Each row is a point. Each copy is the shape, with its points in the same order, turned, moved and blurred by noise. Some copies are also mirrored. Which?
(in the rows, 128 means zero)

Shape (5 x 2):
92 120
104 97
144 124
101 203
130 136
Copy 1 (5 x 2):
163 118
145 103
111 128
174 201
130 139
Copy 1 is: mirrored
Copy 2 (5 x 2):
140 144
161 129
132 93
55 138
120 109
Copy 2 is: mirrored
Copy 3 (5 x 2):
97 116
104 90
150 108
127 192
140 125
Copy 3 is: only turned

Shape (10 x 4):
86 125 128 94
119 163 130 98
142 126 46 125
135 119 136 100
78 108 129 86
87 133 136 100
104 163 132 142
162 112 129 191
147 184 105 151
138 107 136 129
Copy 1 (10 x 4):
101 136 136 92
127 167 114 109
125 79 49 130
150 131 136 108
93 115 155 87
105 135 139 98
103 162 122 146
154 109 123 205
132 162 61 161
145 114 144 137
Copy 1 is: only turned
Copy 2 (10 x 4):
117 152 162 94
135 185 160 126
132 168 63 118
168 147 150 113
117 143 168 78
114 159 167 100
108 170 154 149
138 117 119 196
132 195 124 175
150 126 137 137
Copy 2 is: only turned
Copy 3 (10 x 4):
92 144 112 77
135 159 133 94
153 128 46 123
120 118 133 92
77 137 110 65
94 147 120 81
105 171 130 131
111 99 116 190
155 167 123 159
102 103 128 127
Copy 3 is: only turned

Shape (12 x 8):
118 106 130 97 138 117 123 114
139 116 128 155 164 144 148 123
123 156 114 130 152 136 109 146
145 145 123 131 153 170 115 77
118 103 167 149 150 117 91 61
163 145 152 107 155 91 147 131
132 115 146 87 159 110 208 206
152 114 107 118 123 104 131 109
106 172 145 81 148 101 211 141
103 150 97 115 107 114 167 130
105 135 113 124 141 81 206 186
161 106 179 124 91 110 122 135
Copy 1 (12 x 8):
129 107 115 111 121 94 123 138
158 123 125 143 136 141 142 135
107 148 125 107 147 139 129 135
150 153 116 124 116 144 93 127
150 126 152 154 130 86 80 93
157 140 117 98 146 79 175 122
141 95 122 93 149 90 218 202
127 108 94 117 122 115 139 102
138 169 91 116 123 65 190 201
95 137 80 135 101 106 168 152
108 115 92 134 150 94 220 186
137 104 165 99 94 88 165 96
Copy 1 is: mirrored
Copy 2 (12 x 8):
118 145 121 84 147 128 120 85
136 118 113 114 158 162 163 121
130 174 122 95 127 161 135 137
155 144 131 84 140 205 146 85
141 109 183 50 155 147 148 83
160 176 125 127 162 118 138 94
94 171 67 182 181 90 122 106
154 129 106 89 122 122 121 87
101 209 91 143 152 111 170 72
110 164 88 113 90 129 150 85
98 161 67 155 132 78 159 129
142 128 165 139 129 120 92 78
Copy 2 is: mirrored
Copy 3 (12 x 8):
102 111 122 113 142 124 127 110
118 104 124 157 149 166 140 125
118 112 123 126 96 173 112 144
114 154 105 157 129 172 100 92
96 105 137 171 128 111 106 64
158 131 154 101 124 146 154 109
136 81 155 77 175 175 194 179
133 132 103 127 127 114 146 114
99 133 152 77 126 188 208 128
92 141 103 115 115 146 178 151
121 80 137 104 120 167 217 171
125 141 176 136 144 91 133 147
Copy 3 is: mirrored
Copy 4 (12 x 8):
111 109 135 103 138 124 126 133
155 113 125 158 151 137 145 133
136 135 104 138 159 121 109 166
169 120 120 125 158 170 100 114
118 86 160 145 173 133 76 89
168 110 158 118 142 75 131 154
133 129 162 120 134 94 224 198
141 104 114 121 116 106 117 124
155 174 173 101 152 81 192 144
119 170 115 121 118 101 150 132
114 151 128 144 131 68 207 167
128 102 183 145 85 119 103 149
Copy 4 is: only turned
